Each row of a before or after table is a point. One or more steps were done to the points. Then noise was added and the rows were shuffled. The steps act on columns, c1 being the first. What was done? A step turns or swaps two columns, mirrors them in a line or flattens them onto one, adds a multiple of one to another, or multiplies or shifts one. Angles are multiples of 10 degrees, from the lower column toward the higher: turns from -170 to 170, lines from 10 to 170 but not 90. Use the fewest steps. Two steps may share a column if one is a turn and the other turns, adds or multiplies; they go together, in the order done. Otherwise the lowest column goes first.

Before (13 x 3):
0.11	-0.36	0.09
0.20	-0.13	-0.08
-0.26	0.11	0.06
0.26	0.20	-0.58
0.15	0.63	-0.28
0.47	-0.22	-0.50
0.16	-0.02	-0.10
-0.06	0.88	0.06
-0.09	0.40	-0.40
0.05	0.21	0.17
0.30	-0.38	0.06
0.21	-0.42	0.47
0.69	0.29	0.34
After (13 x 3):
-0.40	-0.09	-0.07
-0.68	0.39	-0.52
-0.44	0.65	-0.38
-0.37	-0.42	0.62
-0.31	0.17	-0.76
-0.57	0.22	0.20
-0.67	0.86	0.09
-0.42	0.02	-0.14
-0.90	0.12	0.11
-0.14	-0.24	-0.64
0.09	0.29	0.47
-0.52	-0.36	0.13
-0.33	-0.37	0.12
Steps: shift c1 by -0.60; multiply c3 by 1.3

Before (9 x 8):
-0.07	0.31	0.13	-0.30	0.36	-0.46	0.07	-0.52
-0.12	0.01	0.15	-0.11	-0.10	-0.11	-0.53	0.15
0.31	0.23	-0.33	-0.11	0.07	-0.10	-0.13	0.39
0.00	-0.42	-0.17	-0.22	-0.56	-0.11	-0.36	0.30
0.05	0.33	0.09	0.09	0.12	0.00	0.24	-0.18
-0.22	-0.10	0.59	-0.55	0.16	-0.22	0.08	-0.12
-0.21	0.32	-0.42	0.27	0.61	-0.41	0.13	0.11
-0.35	0.45	-0.04	-0.36	0.43	-0.04	0.19	-0.34
0.15	-0.52	0.12	-0.32	-0.11	0.14	-0.43	0.02
After (9 x 8):
-0.07	0.37	0.11	0.13	0.10	-0.16	0.61	-0.16
0.08	0.09	0.12	-0.30	0.33	-0.63	0.16	-0.42
0.34	0.21	-0.01	-0.38	0.43	0.02	0.50	-0.18
-0.33	0.16	-0.33	-0.11	0.05	0.40	-0.31	0.43
0.21	-0.48	0.58	-0.56	0.15	-1.09	0.20	-0.06
0.16	0.51	-0.40	0.27	0.60	0.21	0.36	0.28
0.01	-0.56	-0.18	-0.24	-0.56	0.19	-0.91	0.13
0.13	-0.04	0.17	-0.11	-0.11	-0.33	-1.27	0.11
-0.16	-0.74	0.14	-0.34	-0.09	-0.03	-1.07	-0.03
Steps: multiply c1 by -1; add 0.7 times c4 to c2; add -1.5 times c3 to c6; add 0.3 times c5 to c8; multiply c7 by 2.5

Before (9 x 12):
-0.34	-0.24	0.05	0.19	0.15	-0.29	-0.18	-0.14	0.25	0.87	-0.08	0.11
-0.33	0.52	0.16	0.20	-0.63	-0.25	-0.01	-0.44	0.40	-0.27	-0.49	-0.31
-0.42	0.22	0.38	0.10	1.20	-0.61	-0.21	-0.43	-0.01	0.22	0.08	0.17
-0.15	-0.19	0.84	0.43	0.25	-0.59	0.35	-0.49	0.04	-0.21	-0.05	-0.36
-0.23	0.24	0.52	0.33	-0.55	-0.02	0.33	0.06	0.23	-0.31	0.20	-0.12
-0.22	0.45	0.35	-0.16	0.47	0.23	-0.40	0.38	-0.02	-0.29	0.04	-0.65
-0.19	-0.58	0.18	0.24	-0.21	-0.45	-0.06	0.63	-0.28	0.00	0.29	-0.20
-0.07	-0.50	0.27	-0.25	-0.30	-0.22	0.40	0.22	-0.24	-0.04	0.05	0.34
-0.31	0.13	-0.12	0.42	0.14	0.06	-0.11	-0.14	-0.18	-0.30	-0.06	-0.77
After (9 x 12):
-0.23	0.47	0.23	-0.15	0.46	0.23	-0.40	0.38	-0.33	-0.29	0.03	-0.69
-0.12	-0.19	0.77	0.42	0.26	-0.59	0.36	-0.49	-0.27	-0.22	-0.05	-0.49
-0.08	-0.49	0.32	-0.25	-0.30	-0.22	0.40	0.22	-0.54	-0.05	0.03	0.27
-0.32	0.14	-0.25	0.42	0.14	0.07	-0.10	-0.14	-0.48	-0.30	-0.06	-0.72
-0.35	-0.23	0.07	0.19	0.16	-0.30	-0.18	-0.14	-0.05	0.86	-0.08	0.09
-0.32	0.53	0.10	0.20	-0.63	-0.26	-0.01	-0.43	0.10	-0.27	-0.48	-0.35
-0.42	0.23	0.41	0.11	1.20	-0.62	-0.20	-0.43	-0.31	0.21	0.07	0.11
-0.19	-0.57	0.14	0.24	-0.20	-0.46	-0.06	0.61	-0.58	-0.01	0.29	-0.22
-0.24	0.23	0.49	0.33	-0.56	-0.01	0.33	0.05	-0.07	-0.31	0.20	-0.22
Steps: turn c3 and c12 by -10 degrees; shift c9 by -0.30

Before (8 x 24):
0.32	0.03	0.52	0.45	0.56	-0.39	0.29	-0.17	0.01	0.26	-0.20	0.72	-0.31	-0.14	0.06	-0.29	-0.73	0.08	0.04	0.71	-0.36	0.07	0.33	0.63
-0.70	0.07	-0.01	0.00	0.03	0.32	-0.49	-0.37	0.30	-0.04	-0.11	-0.15	0.24	0.40	0.51	-0.39	-0.43	0.37	-0.43	-0.26	0.27	0.13	-0.08	0.06
-0.12	-0.43	-0.02	0.58	-0.05	0.61	-0.39	0.22	-0.15	-0.17	0.02	-0.03	-0.15	0.19	0.09	-0.42	0.23	-0.10	-0.05	-0.48	-0.10	0.26	-0.05	-0.78
0.07	-0.36	0.14	0.15	0.66	-0.51	-0.19	0.02	0.11	0.51	0.05	0.79	-0.16	0.14	-0.20	-0.29	-0.38	0.57	0.51	0.30	-0.48	0.07	0.22	0.49
-0.19	-0.22	-0.11	0.47	0.04	0.23	0.43	0.62	-0.42	-0.58	0.31	-0.14	-0.06	0.09	-0.20	0.06	0.14	-0.41	0.01	-0.38	-0.01	-0.08	-0.24	0.05
-0.73	0.17	0.03	-0.02	0.03	0.00	0.27	-0.16	0.49	-0.35	-0.48	-0.26	0.08	0.75	0.21	0.12	-0.29	0.09	-0.71	0.22	0.61	0.44	0.03	-0.25
0.06	-0.22	0.60	-0.05	0.12	-0.36	0.06	0.30	-0.34	0.40	0.19	0.64	0.02	0.28	0.34	0.11	-0.26	0.33	-0.18	0.93	-0.33	0.23	0.43	0.56
0.29	-0.26	-0.16	0.40	0.17	0.30	0.13	0.26	-0.21	-0.28	0.53	-0.28	0.03	0.27	0.00	-0.62	0.07	0.07	-0.17	-0.23	-0.29	-0.08	0.06	-0.67
After (8 x 24):
0.52	0.01	0.54	-0.05	0.57	-0.37	0.34	-0.18	0.00	-0.03	-0.14	-0.76	-0.32	-0.11	0.02	-0.27	0.90	-0.22	0.04	0.72	-0.33	0.10	0.36	0.60
-1.12	0.16	0.11	0.17	0.02	0.04	0.28	-0.15	0.51	0.23	-0.51	0.35	0.09	0.72	0.20	-0.03	0.27	0.42	-0.67	0.23	0.40	0.40	0.04	-0.27
0.11	-0.21	0.60	0.19	0.13	-0.38	0.07	0.34	-0.32	-0.11	0.20	-0.73	0.01	0.24	0.37	0.10	0.19	0.05	-0.14	0.92	-0.48	0.25	0.44	0.53
0.08	-0.43	0.15	0.09	0.69	-0.51	-0.16	0.04	0.12	-0.23	0.04	-0.96	-0.16	0.11	-0.20	-0.33	0.40	0.13	0.49	0.28	-0.72	0.01	0.24	0.43
-0.28	-0.30	-0.07	-0.49	0.09	0.20	0.44	0.63	-0.43	0.47	0.28	0.29	-0.04	0.12	-0.19	0.08	0.09	-0.37	-0.01	-0.37	0.22	-0.10	-0.21	0.02
-0.21	-0.42	-0.03	-0.61	-0.03	0.60	-0.41	0.20	-0.12	0.11	0.01	0.03	-0.17	0.17	0.08	-0.41	0.12	-0.16	-0.03	-0.45	0.03	0.29	-0.09	-0.73
0.43	-0.19	-0.16	-0.37	0.16	0.33	0.12	0.27	-0.25	0.17	0.56	0.36	0.07	0.26	-0.02	-0.62	0.08	-0.14	-0.19	-0.18	-0.22	-0.08	0.09	-0.68
-1.16	0.09	0.03	0.21	0.04	0.34	-0.50	-0.39	0.27	0.01	-0.10	0.12	0.23	0.37	0.51	-0.53	0.35	0.44	-0.43	-0.27	-0.04	0.15	-0.06	0.08
Steps: multiply c1 by 1.6; turn c4 and c17 by 150 degrees; turn c10 and c12 by -160 degrees; turn c18 and c21 by -40 degrees; add -0.3 times c18 to c16

Before (11 x 64):
0.19	0.72	0.28	-0.20	-0.13	0.22	-0.37	-0.59	-0.11	0.05	0.00	0.43	-0.08	-0.50	0.28	0.59	0.15	0.18	-0.14	-0.34	0.22	0.46	-0.17	0.12	-0.27	-0.59	0.29	-0.20	-0.37	-0.25	-0.42	0.12	-0.19	-0.48	0.10	-0.14	0.11	-0.38	-0.23	0.03	-0.53	0.51	0.07	0.14	0.29	0.17	0.22	0.57	-0.12	-0.06	-0.30	-0.21	0.03	0.46	0.33	-0.64	0.24	-0.21	-0.46	0.21	0.24	0.24	-0.17	-0.19
-0.12	0.39	0.34	-0.25	-0.36	-0.03	-0.45	-0.51	-0.07	0.41	0.45	0.78	0.33	-0.41	0.73	0.40	-0.15	0.02	-0.58	-0.32	0.69	0.16	-0.45	0.21	0.16	-0.53	0.09	-0.29	-0.05	0.03	-0.23	0.70	-0.32	-0.50	0.31	-0.33	0.28	-0.56	-0.09	0.19	-0.30	0.10	0.22	0.17	0.28	0.00	0.04	0.02	0.37	0.02	0.08	0.10	0.09	0.40	0.31	-0.08	0.11	-0.21	-0.15	0.44	0.07	0.61	0.48	0.08
-0.79	0.08	-0.37	0.11	-0.55	-0.02	0.09	0.43	0.18	-0.22	-0.40	-0.12	0.67	-0.09	-0.58	-0.32	-0.40	0.62	-0.42	0.06	-0.34	-0.16	0.91	-0.25	-0.21	-0.07	-0.35	-0.03	-0.29	-0.62	-0.63	0.00	0.42	-0.03	0.38	0.20	0.82	0.00	0.75	0.50	-0.32	0.05	-0.07	-0.44	0.25	0.53	-0.88	0.21	0.63	-0.54	0.27	0.44	-0.24	-0.04	0.39	-0.50	0.32	-0.26	-0.74	-0.08	0.45	-0.48	-0.96	-0.56
0.37	0.45	0.03	0.11	0.13	0.27	-0.10	-0.35	-0.15	0.56	0.24	0.24	-0.29	0.23	-0.07	-0.09	-0.06	-0.14	-0.56	-0.29	0.30	0.46	-0.24	0.27	0.12	-0.04	0.04	-0.23	0.21	0.20	0.03	0.42	-0.09	-0.03	-0.14	-0.23	-0.02	-0.52	-0.07	0.09	-0.14	0.02	0.12	0.35	-0.30	-0.48	0.13	-0.25	-0.51	-0.10	-0.18	-0.40	0.18	0.20	0.12	-0.15	-0.24	0.11	0.21	-0.06	-0.32	0.35	0.04	0.03
-0.32	0.42	-0.01	-0.20	-0.61	-0.38	0.15	0.29	-0.34	-0.39	-0.20	-0.51	0.80	0.65	-0.12	0.03	-0.28	0.69	-0.15	0.39	-0.29	0.05	0.42	-0.38	0.07	-0.20	-0.58	-0.18	-0.54	-0.31	-0.55	-0.68	0.61	-0.12	0.34	0.03	0.18	0.01	0.58	0.49	-0.17	0.15	0.09	-0.67	0.23	0.41	-0.36	0.13	0.76	-0.66	0.06	0.36	-0.19	-0.17	0.18	-0.33	0.74	-0.30	-0.45	-0.10	0.15	-0.05	-0.92	-0.53
0.22	0.20	-0.29	0.52	-0.01	0.25	-0.32	0.40	0.70	0.13	0.26	-0.44	-0.33	-0.35	-0.44	-0.28	-0.19	0.27	0.39	-0.44	-0.28	0.43	0.10	0.44	0.65	0.14	0.24	0.38	0.19	0.19	0.28	0.01	-0.27	0.26	-0.38	-0.51	-0.41	-0.20	-0.25	-0.11	-0.22	-0.38	0.33	-0.29	-0.57	-0.08	-0.12	-0.34	0.38	0.15	0.42	-0.34	0.23	-0.07	-0.35	0.43	-0.40	0.49	-0.09	-0.44	0.03	-0.44	-0.03	0.17
-0.19	0.21	0.17	-0.63	0.02	0.24	0.00	-0.32	-0.04	0.26	-0.22	0.51	0.59	-0.12	0.17	0.37	-0.02	0.35	-0.53	0.12	0.25	0.12	0.08	0.37	-0.27	-0.30	-0.02	-0.51	-0.96	-0.38	-0.12	0.00	0.08	-0.12	0.28	0.05	0.42	0.01	0.28	0.05	-0.92	0.39	0.08	0.24	0.49	0.43	0.12	0.73	0.32	-0.58	-0.10	0.55	-0.33	0.40	0.58	-0.36	0.13	-0.08	-0.38	0.68	0.09	0.48	-0.08	-0.08
-0.39	0.10	-0.50	0.17	-0.53	-0.48	0.35	0.20	0.22	0.18	-0.36	-0.41	0.07	0.56	-0.07	0.01	-0.55	0.04	0.13	0.46	-0.64	-0.40	0.45	-0.26	0.50	-0.46	-0.03	0.33	0.33	0.10	-0.49	-0.66	0.50	-0.07	0.08	-0.04	0.20	0.48	0.97	0.81	0.45	-0.29	0.41	-0.88	-0.33	-0.15	-0.64	0.21	0.08	-0.41	0.65	-0.29	-0.33	-0.27	0.32	0.00	0.26	-0.25	-0.21	-0.24	-0.22	-0.23	-0.31	-0.85
0.33	0.26	0.36	0.21	-0.20	0.24	-0.06	0.12	0.21	0.70	0.04	0.34	-0.13	-0.29	0.30	-0.05	-0.52	-0.36	-0.12	-0.37	0.23	0.08	-0.14	0.14	0.53	-0.01	0.34	-0.10	0.48	-0.01	0.10	0.19	-0.53	-0.32	-0.05	0.15	-0.26	-0.18	-0.04	-0.63	0.02	-0.19	-0.16	0.10	-0.03	-0.06	0.27	-0.15	-0.08	-0.13	-0.34	-0.25	0.49	0.36	0.11	0.24	-0.46	-0.15	-0.11	-0.07	-0.19	0.12	0.12	0.15
1.00	0.04	-0.46	0.30	-0.11	0.04	-0.43	0.05	0.25	-0.18	0.39	-0.29	-0.20	-0.26	-0.31	-0.46	0.11	0.25	-0.02	-0.33	-0.02	0.36	0.08	0.29	0.30	-0.47	0.45	0.54	0.51	0.03	0.40	0.15	-0.65	0.40	-0.60	-0.16	-0.31	0.29	0.06	-0.23	-0.22	-0.37	0.03	0.03	-0.31	-0.25	-0.29	-0.09	0.42	0.12	0.32	-0.41	0.75	-0.31	-0.32	0.08	0.02	0.30	0.25	-0.21	-0.24	-0.49	-0.29	0.17
0.60	0.54	0.29	0.36	-0.20	-0.02	-0.13	0.33	-0.06	0.32	-0.15	-0.02	-0.31	-0.33	-0.20	-0.01	0.06	-0.47	-0.27	-0.46	0.42	0.46	-0.26	0.28	0.26	-0.03	0.29	0.30	0.08	-0.02	0.44	0.43	-0.35	-0.02	-0.58	-0.29	-0.24	0.13	-0.19	-0.03	0.31	-0.50	0.30	0.13	-0.01	-0.38	0.07	-0.09	-0.33	0.02	0.20	-0.35	0.44	0.28	-0.42	0.57	-0.30	0.41	0.01	-0.16	-0.02	0.05	0.18	-0.26
After (11 x 64):
0.65	0.55	0.29	0.37	-0.16	-0.02	-0.15	0.34	-0.09	0.33	-0.17	-0.02	-0.34	-0.31	-0.20	0.01	0.06	-0.49	-0.25	-0.48	0.37	0.44	-0.28	0.30	0.25	-0.02	0.27	0.32	0.08	-0.03	0.42	0.45	-0.34	-0.02	-0.53	-0.29	-0.25	0.09	-0.20	-0.01	0.33	-0.47	0.30	0.13	-0.02	-0.36	0.08	0.21	-0.38	0.04	0.20	-0.36	0.47	0.27	-0.42	0.57	-0.30	0.41	0.00	-0.14	0.03	0.03	0.10	-0.41
0.33	0.24	0.36	0.19	-0.18	0.22	-0.10	0.08	0.24	0.69	0.05	0.35	-0.15	-0.25	0.31	-0.08	-0.53	-0.37	-0.12	-0.39	0.22	0.10	-0.16	0.13	0.54	0.01	0.32	-0.09	0.48	0.02	0.07	0.20	-0.49	-0.31	-0.02	0.17	-0.23	-0.17	-0.04	-0.63	0.04	-0.18	-0.15	0.10	-0.01	-0.07	0.28	0.20	-0.09	-0.15	-0.32	-0.27	0.48	0.38	0.10	0.25	-0.47	-0.14	-0.12	-0.06	-0.20	0.13	0.00	0.25
-0.19	0.23	0.16	-0.60	0.12	0.24	0.00	-0.30	-0.04	0.27	-0.20	0.53	0.59	-0.11	0.20	0.37	-0.03	0.35	-0.55	0.12	0.28	0.12	0.07	0.38	-0.24	-0.31	-0.02	-0.49	-0.97	-0.38	-0.11	0.01	0.07	-0.10	0.27	0.04	0.42	0.02	0.30	0.05	-0.92	0.37	0.12	0.27	0.05	0.42	0.12	-0.63	0.35	-0.55	-0.09	0.51	-0.33	0.38	0.57	-0.37	0.13	-0.11	-0.41	0.70	0.07	0.48	0.37	-0.15
-0.32	0.42	0.00	-0.17	-0.56	-0.39	0.15	0.30	-0.34	-0.37	-0.19	-0.52	0.81	0.68	-0.12	0.07	-0.27	0.73	-0.16	0.39	-0.31	0.06	0.44	-0.37	0.12	-0.21	-0.58	-0.19	-0.53	-0.31	-0.55	-0.67	0.61	-0.12	0.36	0.02	0.20	0.00	0.60	0.51	-0.19	0.15	0.05	-0.66	-0.08	0.39	-0.38	-0.70	0.78	-0.66	0.04	0.36	-0.17	-0.17	0.16	-0.35	0.71	-0.32	-0.43	-0.08	0.13	-0.04	-0.64	-0.84
0.20	0.20	-0.31	0.48	-0.10	0.25	-0.36	0.40	0.72	0.12	0.26	-0.44	-0.31	-0.35	-0.42	-0.29	-0.19	0.27	0.41	-0.43	-0.27	0.39	0.12	0.47	0.63	0.12	0.23	0.37	0.22	0.18	0.25	0.02	-0.31	0.25	-0.37	-0.51	-0.39	-0.18	-0.27	-0.12	-0.21	-0.37	0.30	-0.29	-0.04	-0.09	-0.09	0.22	0.40	0.15	0.38	-0.35	0.26	-0.09	-0.37	0.42	-0.38	0.48	-0.13	-0.46	0.01	-0.45	-0.25	0.28
0.20	0.69	0.29	-0.23	-0.04	0.24	-0.36	-0.60	-0.11	0.08	0.01	0.41	-0.06	-0.50	0.26	0.59	0.16	0.17	-0.12	-0.30	0.21	0.45	-0.19	0.12	-0.29	-0.61	0.30	-0.22	-0.38	-0.27	-0.40	0.11	-0.22	-0.47	0.12	-0.15	0.10	-0.39	-0.24	0.03	-0.54	0.50	0.07	0.14	-0.03	0.17	0.27	-0.55	-0.14	-0.03	-0.31	-0.21	0.04	0.50	0.32	-0.66	0.24	-0.19	-0.46	0.22	0.24	0.28	0.26	-0.29
0.37	0.45	0.05	0.09	0.08	0.26	-0.07	-0.33	-0.15	0.59	0.24	0.23	-0.29	0.25	-0.03	-0.08	-0.06	-0.12	-0.53	-0.29	0.31	0.47	-0.24	0.27	0.14	-0.04	0.06	-0.23	0.23	0.23	0.03	0.42	-0.09	-0.03	-0.13	-0.23	-0.05	-0.54	-0.05	0.07	-0.13	0.03	0.11	0.36	0.03	-0.46	0.09	0.20	-0.50	-0.12	-0.20	-0.41	0.14	0.23	0.12	-0.16	-0.25	0.11	0.21	-0.08	-0.29	0.34	-0.08	0.05
-0.07	0.39	0.32	-0.23	-0.31	-0.03	-0.46	-0.51	-0.07	0.42	0.46	0.78	0.33	-0.43	0.72	0.41	-0.14	0.07	-0.56	-0.32	0.70	0.14	-0.45	0.19	0.14	-0.52	0.09	-0.27	-0.05	0.02	-0.24	0.68	-0.31	-0.47	0.30	-0.34	0.28	-0.55	-0.09	0.16	-0.30	0.08	0.21	0.14	-0.07	-0.02	0.02	0.31	0.39	0.01	0.06	0.14	0.09	0.43	0.30	-0.10	0.12	-0.19	-0.15	0.49	0.09	0.63	0.41	0.14
-0.79	0.08	-0.36	0.09	-0.49	-0.01	0.09	0.40	0.21	-0.23	-0.39	-0.13	0.69	-0.11	-0.58	-0.31	-0.39	0.62	-0.43	0.04	-0.35	-0.11	0.92	-0.23	-0.18	-0.07	-0.35	-0.01	-0.29	-0.62	-0.61	-0.04	0.42	-0.01	0.39	0.20	0.81	-0.01	0.72	0.50	-0.32	0.06	-0.10	-0.43	-0.06	0.53	-0.92	-0.80	0.69	-0.55	0.27	0.44	-0.24	-0.03	0.39	-0.47	0.32	-0.24	-0.76	-0.09	0.45	-0.47	-0.63	-0.88
0.97	0.03	-0.48	0.30	-0.13	0.07	-0.44	0.05	0.26	-0.17	0.35	-0.30	-0.21	-0.27	-0.32	-0.46	0.11	0.27	0.01	-0.34	0.00	0.35	0.09	0.28	0.30	-0.46	0.42	0.53	0.49	0.02	0.40	0.13	-0.66	0.41	-0.63	-0.17	-0.34	0.31	0.05	-0.24	-0.17	-0.37	0.03	0.04	-0.01	-0.22	-0.27	-0.15	0.43	0.13	0.35	-0.41	0.75	-0.29	-0.32	0.09	0.02	0.33	0.25	-0.21	-0.28	-0.50	-0.29	0.27
-0.37	0.07	-0.51	0.16	-0.58	-0.52	0.34	0.22	0.22	0.19	-0.35	-0.42	0.07	0.55	-0.08	0.00	-0.55	0.01	0.14	0.43	-0.66	-0.41	0.45	-0.27	0.47	-0.47	-0.06	0.34	0.33	0.10	-0.50	-0.65	0.47	-0.08	0.04	-0.04	0.20	0.47	0.96	0.84	0.44	-0.28	0.40	-0.89	-0.12	-0.18	-0.65	-0.36	0.09	-0.39	0.65	-0.28	-0.34	-0.28	0.30	0.02	0.26	-0.25	-0.22	-0.24	-0.24	-0.21	-0.11	-1.37
Steps: flatten c5 and c45 onto the line at 10 degrees; mirror c48 and c63 in the line at 70 degrees; multiply c64 by 1.6
